Rows are points. Each copy is the shape, with its points in the same order, turned, moved and blurred by noise. Is it also mirrored, or only turned?
(in the rows, 128 means zero)

Shape (7 x 3):
[[126  90 176]
 [152 146 174]
 [164 120  80]
 [169 173 122]
 [111 154  95]
 [ 49 196 178]
 [ 91 173  65]]
Copy 1, 7 rows:
[[117 166 186]
 [169 134 179]
 [157 160  82]
 [192 117 121]
 [130 105 103]
 [110  37 187]
 [120  80  73]]
Copy 1 is: mirrored
Copy 2:
[[128  93 151]
 [156 153 155]
 [149 141  63]
 [166 180 105]
 [106 175  92]
 [ 57 202 185]
 [ 69 201  71]]
Copy 2 is: only turned
Copy 3:
[[166 108 136]
 [142 155 167]
 [ 64 131 116]
 [ 86 177 158]
 [ 99 173  91]
 [200 228 103]
 [ 88 201  62]]
Copy 3 is: mirrored
Copy 4:
[[153  97 174]
 [174 154 166]
 [163 125  67]
 [176 176 102]
 [119 160  96]
 [ 79 204 194]
 [ 87 178  76]]
Copy 4 is: only turned

Shape:
[[ 79  55 131 102 181 127]
 [149 163  87  72 125 191]
 [ 74  73 101 165  87 199]
 [150 160 193 177 177  94]
 [125  87 142 182  65 145]
 [124 180  74  88  62 153]
 [126 147 184 165 127 170]
 [181 177  77 117 199 232]
 [157  85  56 139 101 155]
 [156 130 135 100 157 142]
 [198  97 131 144 101 120]]
Copy 1:
[[ 95  75 126  87 208 112]
 [176 141  71  82 133 189]
 [ 73  57  40 138 117 141]
 [160 147 183 199 149 109]
 [123  61  74 160  85  93]
 [151 169  48  72  88 145]
 [127 108 131 180 107 165]
 [199 139  70 145 201 233]
 [164  88  17 112 152 113]
 [174 118 130 113 161 150]
 [202  82  94 147 121  95]]
Copy 1 is: only turned
Copy 2, 11 rows:
[[113  65 137  79 151  93]
 [198 154 107  91 137 192]
 [ 93  68 124 157  86 177]
 [128 193 173 159 179  59]
 [136 106 144 193  66 117]
 [193 170  72 112  60 159]
 [130 168 180 150 138 138]
 [183 165  84 112 233 216]
 [164  81  62 155 120 139]
 [181 136 125 109 148 125]
 [206 111 112 190 128  78]]
Copy 2 is: only turned

Shape (12 x 9):
[[136 122 200 161 106 135 208 158  95]
 [128 123 161  72  91  94 157 175  92]
 [146 103 138 158 129 109  87 130 150]
 [ 63 131 117 140 117 109 117 140 169]
 [ 82 120  94 145 106 171 175  94 112]
 [122 104 117 164 126 133 217  98  44]
 [156 119 136  88 130 127 184  84 136]
 [ 32 103 208  92  61 157 113 121 138]
 [ 85 151  65  80 188 109 126 108 140]
 [103 109 149  87 136 130 154 209 122]
 [129 166 133 123 131 140 127 113  96]
 [123  76 119 102  66 110 175 162 148]]
Copy 1 (12 x 9):
[[159 162 197 206  81 126 158  94  89]
 [ 99 158 198 133  73  95 110 131 102]
 [138 120 121 181 141  98  97 132 159]
 [ 58 134 116 194 116 143 119 112 157]
 [126 127 100 144  95 196 162 102 112]
 [166 129 121 155  95 137 184  84  40]
 [155 163 132 114  93 103 184 111 151]
 [ 89 121 192 151  49 184  85  64 176]
 [ 54 143  96  86 175 133 156 126 148]
 [ 93 125 216 141 103 130 135 168 121]
 [144 179 124 133 134 139 109 104 109]
 [102 117 132 154  30  99 144 146 136]]
Copy 1 is: only turned
Copy 2 (12 x 9):
[[106 125 213 121 112 161 199 211  85]
 [178 147 160  85  68 126 149 185 113]
 [132 105 159 170 135 105 128 140 140]
 [ 98 194 138 162 118 107 143 123 130]
 [ 54 141 125 105 105 163 175 100  83]
 [ 97 111 163  98 127 153 214 136  24]
 [ 89  98 148  60 131 107 153 168 107]
 [ 67 175 213 123   7 137 124 135 147]
 [112 180 109  78 158  97 107  82 105]
 [169 200 185 103 121 161 157 158 143]
 [110 134 145 106 126 138  93 154  70]
 [135 137 144 103  73 113 212 160 152]]
Copy 2 is: mirrored

Shape (17 x 12):
[[136 102 129 135 101 162 118  69 118 136 159 122]
 [140  87 105 160 146 107 114 139 118 176 201 111]
 [114 128 112 163 145 128 122 118  92 146 127  74]
 [ 54 151 193 110  74  84 135 169 106 100 116 164]
 [126 154 145  95  89 165 109 181  89 100 118 185]
 [119  79 136 122 149 104 132 107 118 167 128 119]
 [ 81 130  98 118 123 129 188 163 144 185 128 127]
 [ 83 194 104  67  94 111 108 170 160  94  84 165]
 [ 87 184 117 116 103 125 134 140 115 153 134 141]
 [119 127 162 125 129 174  59 128 112 141 103 125]
 [152 103 175 182 158 142 131 113 126 145 142 146]
 [150 144 137 123 108 108 160 154 156 159 151  87]
 [ 97 175 107  75 167 117 160 145 150 151 182 120]
 [165 114 142 137 162  98 178 105  82 189 167 107]
 [136 125 152 161 147 108 152 108 127 232 195 112]
 [134 143 105 132 133  58 163 123 128 216 149 129]
 [104 138 186  62  76 164  85 172  98 110 108 153]]
Copy 1, 17 rows:
[[140  87 126 114  78 128 114  66 119 144 142 132]
 [145  47 103 122 153  86 150 112 131 157 180 128]
 [113 112 101 161 133 113 148 103 108 136 134  82]
 [ 64 149 143  96 115 178 117 205  97 128 151 161]
 [165 151 150 114 120 197  67 168 126 125 168 146]
 [111  87 122  86 134 117 154 107 139 157 113 106]
 [117 126  52  86 161 162 174 127 145 131 146 153]
 [ 86 196 116 106 128 163  72 165 183  87 154 175]
 [107 166  94 122 138 153 123 130 135 145 170 163]
 [124 115 159 147 111 177  96 128 158 158 143  89]
 [148  79 182 135 138 138 174 111 129 150 129 132]
 [134 131 113  98 115 111 185 134 150 129 192 132]
 [ 98 155 111  77 187 130 137  91 150 136 210 151]
 [160 114 124  86 152  90 185  90  83 182 137 108]
 [129  88 117 107 146 103 205  97 121 221 174 139]
 [136 124  80  85 152  71 182 135 135 185 138 156]
 [122 141 157  91  91 216  67 179 141 138 168 108]]
Copy 1 is: only turned
Copy 2, 17 rows:
[[140  85 137 144 126 175 114  93 130  78 146 144]
 [134  76  88 137 110 134 139 139 137 120 175  83]
 [109 110 126 182 129 121 104 121 107 117 115 103]
 [ 68 103 249  91 123 104 132 168 130 147 132 173]
 [107 152 165  88  96 159 104 176 103 136 137 213]
 [143  77 138 123 142 132 134 104 120 143 115 111]
 [ 97 146 128 123 122 108 196 112 160 146 119 125]
 [ 97 198 193  64 121  82  93 135 158 133 117 192]
 [ 90 159 170 129 113 117 132 111 133 134 155 156]
 [139 129 162 145 128 191  64 139 120 148 118 146]
 [167  80 142 167 165 155 135 152 121 133 159 149]
 [147 147 156 129 126 110 168 147 130  90 144  96]
 [ 90 171 125  84 170 111 157  99 123 120 168 115]
 [154  85 125 156 140 123 178 107  66 125 168  95]
 [152  99 138 170 132 142 180  99 124 145 199  69]
 [151 118 139 139 104  67 175  90 119 150 172  97]
 [101 146 214  66  98 190  94 164 106 139 111 173]]
Copy 2 is: only turned
Copy 3 (17 x 12):
[[ 88 107 112 127 135 180 121 103  77 128 143 107]
 [ 76  74 103 160 176 131 139 150  91 139 185 151]
 [ 78 115 119 139 186 104 119 131 122 108 129  99]
 [ 94 137 145  71  62  69  94 181 106 102 124 175]
 [145 140 121  84  87 131 140 213  84  93 122 115]
 [101  81 121 132 159 120 131 102 100 136 114 172]
 [ 63 130 132 113 138 106 200 162 136 149 103 168]
 [136 153  75  51  64  99 152 185 171  96 108 148]
 [ 72 162  87  78 117  98 145 168 113 121 124 146]
 [137 121 118 100 164 167  69 166 108 132 112 121]
 [125 129 157 174 149 162 110 128  87 127 151 162]
 [ 94 122 142 115 133 102 166 141 136 182 172 133]
 [ 90 142  96  70 169 103 196 139 135 115 181 174]
 [ 94 117 132 150 191  95 171  95  54 155 151 146]
 [ 57 131 118 145 196 116 147 126  66 187 172 181]
 [ 84 135  79 152 158  66 176 123  96 177 140 180]
 [144 110 136  37  93 137  99 211  95 119 111 122]]
Copy 3 is: only turned
